Every row gives one point. Each copy is the shape, with its points in the same order, turned, moved and blurred by noise. Is it also mirrored, or only turned?

Shape (8 x 2):
[[-4.7  3.1]
 [ 3.2  4.3]
 [-1.8  7.2]
 [ 4.5 -1.4]
 [-0.6 -1.2]
 [-1.3 -5.6]
 [ 1.6  5.9]
 [ 3.1  1.2]]
Copy 1 (8 x 2):
[[-4.5 -1.4]
 [-2.8  5.7]
 [-7.0  2.5]
 [ 3.6  6.3]
 [ 1.7  0.4]
 [ 6.1 -1.2]
 [-4.0  5.2]
 [ 0.0  3.9]]
Copy 1 is: only turned
Copy 2 (8 x 2):
[[-5.3  4.4]
 [-4.0 -3.3]
 [-8.5  0.2]
 [ 1.6 -2.8]
 [-0.3  2.0]
 [ 4.0  4.3]
 [-6.0 -2.2]
 [-1.2 -2.1]]
Copy 2 is: mirrored

Shape (7 x 2):
[[ 4.2  0.0]
 [-2.4  4.9]
 [-1.3 -3.8]
 [ 4.0  0.8]
 [-0.7  1.9]
 [-6.6 -0.8]
 [ 0.2 -8.1]]
Copy 1 (7 x 2):
[[ 2.6  2.5]
 [ 0.6 -6.3]
 [-3.9  2.2]
 [ 2.6  0.6]
 [ 0.4 -3.5]
 [-6.7 -4.1]
 [-5.3  5.9]]
Copy 1 is: mirrored
Copy 2 (7 x 2):
[[ 4.7 -0.1]
 [-2.4  4.7]
 [-0.9 -4.0]
 [ 4.2  0.9]
 [-0.6  1.7]
 [-6.5 -1.1]
 [ 0.2 -8.2]]
Copy 2 is: only turned
Copy 3 (7 x 2):
[[ 3.4  0.6]
 [-2.8  6.4]
 [-2.5 -2.0]
 [ 3.6  1.9]
 [-1.9  3.5]
 [-7.7  2.1]
 [-2.3 -6.4]]
Copy 3 is: only turned
Copy 4 (7 x 2):
[[ 3.6  0.1]
 [-4.8  4.7]
 [-0.7 -4.7]
 [ 2.9  1.2]
 [-2.3  1.9]
 [-7.3 -2.4]
 [ 0.3 -9.2]]
Copy 4 is: only turned

Shape (6 x 3):
[[ 1.4 -7.3 -7.2]
 [ 3.8  3.0 -2.2]
 [-7.5  2.4 -0.1]
 [ 2.3 -1.0 -3.6]
 [-2.6 -0.1  0.4]
 [ 2.9 -1.2  5.1]]
Copy 1 (6 x 3):
[[ 1.3 -6.9 -5.9]
 [ 5.3 -1.9  3.5]
 [-6.0  2.2  3.2]
 [ 2.9 -3.0 -0.6]
 [-1.0  1.4  0.6]
 [ 5.1  5.3 -1.0]]
Copy 1 is: mirrored
Copy 2 (6 x 3):
[[-4.4 -5.4 -8.5]
 [-3.7  4.7 -0.5]
 [-4.2 -6.0  6.6]
 [-4.7  0.9 -1.6]
 [-1.2 -2.0  1.8]
 [ 2.8  2.6  0.3]]
Copy 2 is: only turned
Copy 3 (6 x 3):
[[-8.1  7.5 -2.7]
 [-3.1 -2.7 -1.4]
 [ 3.3  3.2  6.6]
 [-4.0  1.6 -1.4]
 [ 1.6  2.8  1.1]
 [ 3.6  0.5 -5.2]]
Copy 3 is: mirrored
Copy 4 (6 x 3):
[[ 0.2  3.5 -8.9]
 [ 2.5 -2.5  1.0]
 [-7.6  2.1  3.6]
 [ 1.3  0.2 -2.5]
 [-2.4  3.3  1.9]
 [ 4.1  5.2  4.3]]
Copy 4 is: mirrored

Shape (7 x 3):
[[-4.4  0.9 -1.9]
 [ 3.0  1.6  3.0]
 [-4.1  0.7  4.7]
 [ 2.3  4.3  3.3]
 [ 8.6 -4.3 -1.2]
 [-5.1  2.2 -5.5]
 [-4.8 -1.2  2.5]]
Copy 1 (7 x 3):
[[-0.1 -3.5 -4.0]
 [ 2.2  3.7  0.4]
 [ 5.3 -3.3 -0.5]
 [ 3.7  4.6 -1.5]
 [-5.5  5.1  6.3]
 [-2.5 -3.1 -6.9]
 [ 2.6 -4.5 -0.3]]
Copy 1 is: mirrored
Copy 2 (7 x 3):
[[-1.9 -0.7  5.1]
 [ 3.1 -2.7 -2.5]
 [ 1.3 -6.2  3.6]
 [ 5.2 -1.3 -1.0]
 [-4.5  0.5 -9.3]
 [-1.9  3.4  6.9]
 [-1.3 -5.1  3.9]]
Copy 2 is: only turned
